Each point is reached from the start by the listed moves, each made once or not at all, plus a little noise. Say if it took an odd or an even number of moves. Then give how often each move was made.

Moves:
(1): [ 6.4 -1.1 -1.2 -5.8]
(2): [ 0.5  2.8  4.8 -0.5]
(3): [ 0.9 -6.3  4.1  2.4]
Start: [0.0 0.0 4.7 2.0]
Points:
[ 7.1 -7.5  7.8 -1.5] -> even (1, 0, 1)
[ 6.1 -0.9  3.3 -4.0] -> odd (1, 0, 0)

Moves:
(1): [10.2  2.9  0.8 -2.5 -1.2  3.0  2.5 -1.1 -0.9 -0.5  2.3 -3.8]
(2): [-0.5  4.8  2.5  0.4 -1.7 -2.3  3.5  0.5 -0.7 -2.2  1.1 -0.9]
(3): [-3.0 -0.7  3.8 -0.7 -2.1  5.1  1.0 -5.5  0.9  1.0  1.0 -0.1]
(4): [ 0.0  0.8 -2.7  7.9  0.4  0.1  1.0  4.3  1.2  0.5  2.1  2.3]
(5): [ 3.9 -0.5  3.5  0.0  4.3 -2.7  0.3 -5.4  2.7 -2.0 -2.4 -1.7]
(6): [-2.2  2.5 -2.2  2.5  4.9  4.6 -1.8 -2.0 -0.2 -1.4  2.4  0.0]
(7): [ 0.3 -1.4 -1.2 -0.1  0.1 -0.2  2.9 -2.0 -2.4  1.2 -3.3  0.0]
(8): [ 0.0 -1.8  1.3 -0.4  1.6 -2.3  1.6  2.6 -1.0  2.6  0.5 -2.3]
(9): [-3.9 -2.6 -4.1 -0.8 -0.7  3.2  1.5  1.4  4.0 -0.2 -1.4 -3.7]
(10): [-1.0  3.3 -1.3  3.0 -0.3  0.0 -4.3 -4.5  0.2  5.8 -1.1 -0.8]
(11): [-1.2  3.8 -2.6  1.2 -0.4 -2.9  2.6 -5.8  1.4  0.9  8.6  2.0]
Start: [-2.1  2.8 -0.4  6.2  1.8 -4.3 -2.5 -2.6  3.0 -1.1 -0.2  6.0]
Points:
[-0.1 10.2 -2.5 13.6 -3.6  4.5  5.7 -9.5  5.3  4.5  0.5 -0.7] -> odd (1, 1, 1, 1, 0, 0, 1, 0, 1, 1, 0)
[ -2.4  11.3  -5.1  13.9   2.6   3.9  12.4 -10.3   5.3   0.9  13.2  -0.3] -> odd (1, 1, 1, 1, 0, 1, 1, 1, 1, 0, 1)
[  2.2   6.2  -0.9   7.4   6.8   8.9  -0.3 -21.7   7.3   3.1  -2.8  -4.0] -> odd (1, 0, 1, 0, 1, 1, 1, 0, 1, 1, 0)

Moves:
(1): [ 1.3 -1.2  1.0  2.6  3.3 -0.6 -1.7 -0.7  1.2 -0.4  0.2 -1.7 -0.5 -0.8
  1.2  1.1  1.1  0.5 -1.2 -0.2  0.6  6.5  1.0  1.2  1.0 -1.9]
(2): [-3.0 -5.1  0.6  1.5 -5.9 -3.8 -2.9  1.9  0.6 -3.2 -0.3 -2.7  2.8  7.4
  0.4 -1.3 -5.3 -0.8 -2.9  0.9  0.3 -2.0  0.2  3.2 -2.0  3.5]
(3): [ 0.4  1.2  1.9  0.8 -0.6 -1.7 -0.5  0.3  3.2 -2.4  1.8 -1.3 -5.5  2.6
  3.5  2.6 -2.0 -0.3  1.8  0.7  3.2 -1.1  0.6  1.3 -2.0 -2.3]
(4): [-1.3 -2.6  2.6  3.0  1.0  3.5  1.2 -1.4  0.9  1.8  1.4  1.7 -3.6 -2.1
 -2.6  1.8  1.8 -2.2  0.9 -1.8 -1.0  2.9  3.3  1.7 -5.1 -0.7]
(5): [ 3.0  1.7 -0.3 -1.3 -2.1  1.8 -2.5 -3.1  0.6 -0.8  0.7 -0.5 -4.0 -2.8
  0.1  1.1 -2.7 -1.5  1.4 -0.4  0.0 -4.7  5.0 -1.3 -0.7 -1.4]
(6): [-1.4  0.7 -2.4  3.2 -0.5  0.9  1.3  0.3 -1.5  1.8  0.4  0.5  1.8 -2.0
 -1.4  2.0 -1.8  3.0  0.1  1.5 -0.3 -1.2 -2.2  1.6  2.5 -2.3]
(7): [-0.3  0.8 -1.4  5.4  3.4 -3.8  8.2  0.6  4.0  1.2 -1.8 -4.3 -0.4  1.2
  1.4 -6.3 -0.9  3.6 -0.8  0.9 -3.0 -1.4 -0.5 -0.9 -3.4  0.4]
(8): [ 2.4  1.3  2.3 -1.3  5.4 -2.5 -1.1  2.7 -4.7  3.8 -2.7 -0.2 -2.8  3.2
  1.5  1.0  2.0  3.0  3.2  2.9  3.7  4.7 -0.7  0.9  1.1  3.7]
(9): [ 1.5 -2.9  0.6  0.7 -8.0 -2.7 -3.9  3.7  3.1  1.5 -0.6 -1.9  2.1  0.3
 -4.5 -2.0  6.6 -0.9 -0.2 -1.8 -3.1  1.5  2.2  0.5 -0.8  4.7]
(10): [-1.6 -1.5 -0.1  3.0 -0.6 -0.3  3.1 -2.1  1.4  0.2  0.6 -0.6 -4.2  2.5
  1.7  0.0 -0.3 -2.8  0.4  1.2 -2.2 -1.5 -2.9  0.8 -0.4  1.6]
(11): [-1.3 -4.0 -3.2 -0.4  1.1  4.5  4.2 -1.0  1.3  2.1  2.7 -0.2 -3.0  3.8
  0.4  1.3  0.1  1.7  3.1 -0.2 -1.2  0.9  2.5  1.5 -1.6 -1.0]
(12): [-4.1  0.3  0.6  4.6 -0.5 -6.7  3.1  0.3 -3.2 -2.6 -0.5  2.8  0.3  3.0
  1.7  0.0  0.8 -4.2  0.2 -0.4  4.0  3.4  3.5  1.2  3.7  0.3]
(13): [ 1.4 -1.9 -0.6  0.3  0.6  3.1 -3.3 -1.7 -2.1 -1.7  0.7 -2.5  1.2  0.9
  3.8  1.3  2.2 -2.5  5.2 -0.8  2.4  0.5  2.3 -3.5 -0.4 -1.9]
(14): [ 0.5 -0.3  4.1  3.5 -0.9  0.3 -2.1  0.3 -0.9 -0.9  1.5 -1.8  1.5 -0.4
  1.4 -2.0  1.3  3.2 -3.7 -5.6 -0.2 -3.5  2.4  0.6  4.1  0.9]
(15): [-3.0  0.6 -4.5 -2.5 -2.8  5.0 -0.9 -1.1  0.3 -1.7  2.8 -1.7  0.8 -1.3
  0.3  1.6 -0.8  0.6 -0.4 -0.9 -0.3  0.5 -0.3 -2.1 -0.9  1.1]
(16): [-3.8  2.7 -3.1  1.4  0.2  3.9 -0.2  0.4 -0.3  0.1 -0.7  1.5  1.5  1.5
 -1.0 -1.6  3.6 -1.8 -1.3  0.3 -1.8 -1.8  2.4 -1.1  0.4 -0.9]
(17): [-2.8 -1.5 -1.6  0.6  2.2 -1.6 -0.1  0.1 -0.4 -2.1  0.7 -3.1  2.4 -1.1
  0.1 -0.6  0.7  0.4  1.6  0.3 -0.5 -0.9 -0.6  1.5  1.3 -0.4]
(18): [ 5.2 -0.1  2.1 -1.1 -0.7 -1.2 -3.2 -3.6  3.1  3.7  4.4 -3.0  1.5  2.1
  2.7 -3.0  2.4  1.7  1.1  2.5 -1.1 -2.2  1.8  1.3 -7.7  2.0]
(19): [-5.4 -1.3  2.3 -2.8 -2.5 -2.4 -2.9  0.7  0.3  3.5 -2.0  0.2  0.5  0.3
  4.9 -0.6 -0.5  1.0  2.4  2.6 -0.1 -1.2  0.5  0.1  0.0 -1.0]
(20): [ 0.4 -3.8 -5.7 -0.3  0.9  0.5  0.0  3.0  2.4  7.0 -8.6  1.0  1.8 -1.0
  0.6 -0.8  8.5  2.1 -3.2  4.4  2.7 -2.1  3.7 -0.5 -4.1  0.0]
(21): [ 0.3  1.1  0.6 -1.1  0.9  1.3  0.3 -5.1 -2.2 -0.5 -6.6  1.0 -2.5  1.8
 -0.4  1.1  0.5  2.9  0.2 -2.4  3.2 -1.7  0.7 -1.0 -1.4 -3.9]
(22): [-1.2 -0.7  1.8  3.2 -0.7  2.3  3.0  1.1  5.6  1.6  0.4  0.7 -1.9 -0.7
 -1.8 -1.8  0.0  0.7 -0.3  1.3  1.8  1.2  1.0  2.6  1.7  2.1]
(23): [ 1.3 -2.2  2.1 -1.9 -0.6  2.0  1.7  0.8 -0.7  8.0 -1.1 -7.0  3.4 -1.2
  0.3  4.6 -2.3  0.1  1.2 -5.3  2.8 -3.1 -2.0  2.4  4.4 -2.5]
(24): [ 0.7  2.9 -0.9  6.5  7.5 -1.7 -1.8 -5.1  3.4 -2.9 -4.0  4.4  0.4 -3.6
  4.3  0.1  1.2  1.0  0.2 -7.9 -4.1  1.6 -2.1  2.7  0.3 -1.5]
Start: [-0.5  0.5 -1.2 -0.9  0.4  1.9  3.4 -1.8  2.3 -3.6  2.6  2.2  0.8 -2.0
 -3.7  1.6 -2.9  1.4 -5.3 -4.0 -3.4 -2.6 -3.0 -1.1 -6.2  1.1]
Points:
[ -3.5   5.1  -2.5  18.3  10.7   4.7   4.2 -15.7  -3.1  -7.5  -3.7   4.6
 -14.4   8.7  11.9   8.8   2.1   3.1   5.6 -14.9   3.0  -6.7   8.6   2.4
  -0.5  -7.6] -> even (0, 0, 1, 0, 1, 1, 0, 1, 0, 1, 1, 1, 1, 1, 0, 1, 0, 0, 0, 0, 1, 0, 0, 1)
[ -5.5  -4.4  -2.1  18.0   4.1  -3.9  11.7  -7.6   9.1   5.5 -17.2  -6.8
  -4.0   6.2   8.1  -1.0  -0.8   9.6  -9.8 -15.1   5.4 -10.9   5.2   7.8
  -3.6   5.7] -> odd (0, 1, 0, 0, 1, 0, 1, 1, 0, 1, 0, 1, 0, 1, 1, 0, 0, 0, 0, 1, 1, 1, 1, 1)
[ -6.3  -8.4   4.9   6.4   2.1  11.0  -8.4  -8.3   6.9   6.8   6.7 -10.4
  -0.4  11.2  15.9   7.5   0.7   5.8   5.3 -16.5  -0.8  -6.3   8.2   8.2
 -15.2   0.4] -> odd (0, 1, 1, 1, 0, 0, 0, 1, 0, 0, 1, 0, 1, 1, 1, 1, 0, 1, 1, 0, 0, 0, 1, 1)
[-12.0  -9.4  -8.0   8.9  -9.6   4.1  -1.2  -2.7   3.4  -3.9   0.1 -13.9
   3.0   8.4   9.0   6.7   0.7  -6.3  -5.0  -9.6   7.0 -18.9  11.4   1.3
  -2.6  -0.7] -> even (0, 1, 1, 0, 1, 0, 0, 0, 0, 1, 0, 1, 1, 1, 1, 1, 1, 0, 0, 1, 0, 0, 1, 0)
[  6.9  -3.4  -7.8  10.5  -2.0   7.0   4.0 -11.8  18.2  12.5  -5.6 -12.4
  -1.7  -2.6   5.0   2.1   7.2  18.9  -4.4 -18.2  -4.7 -19.0   9.1   5.1
 -17.4  -4.6] -> odd (0, 0, 1, 0, 1, 1, 1, 0, 1, 0, 1, 0, 0, 1, 1, 0, 0, 1, 0, 1, 1, 0, 1, 1)
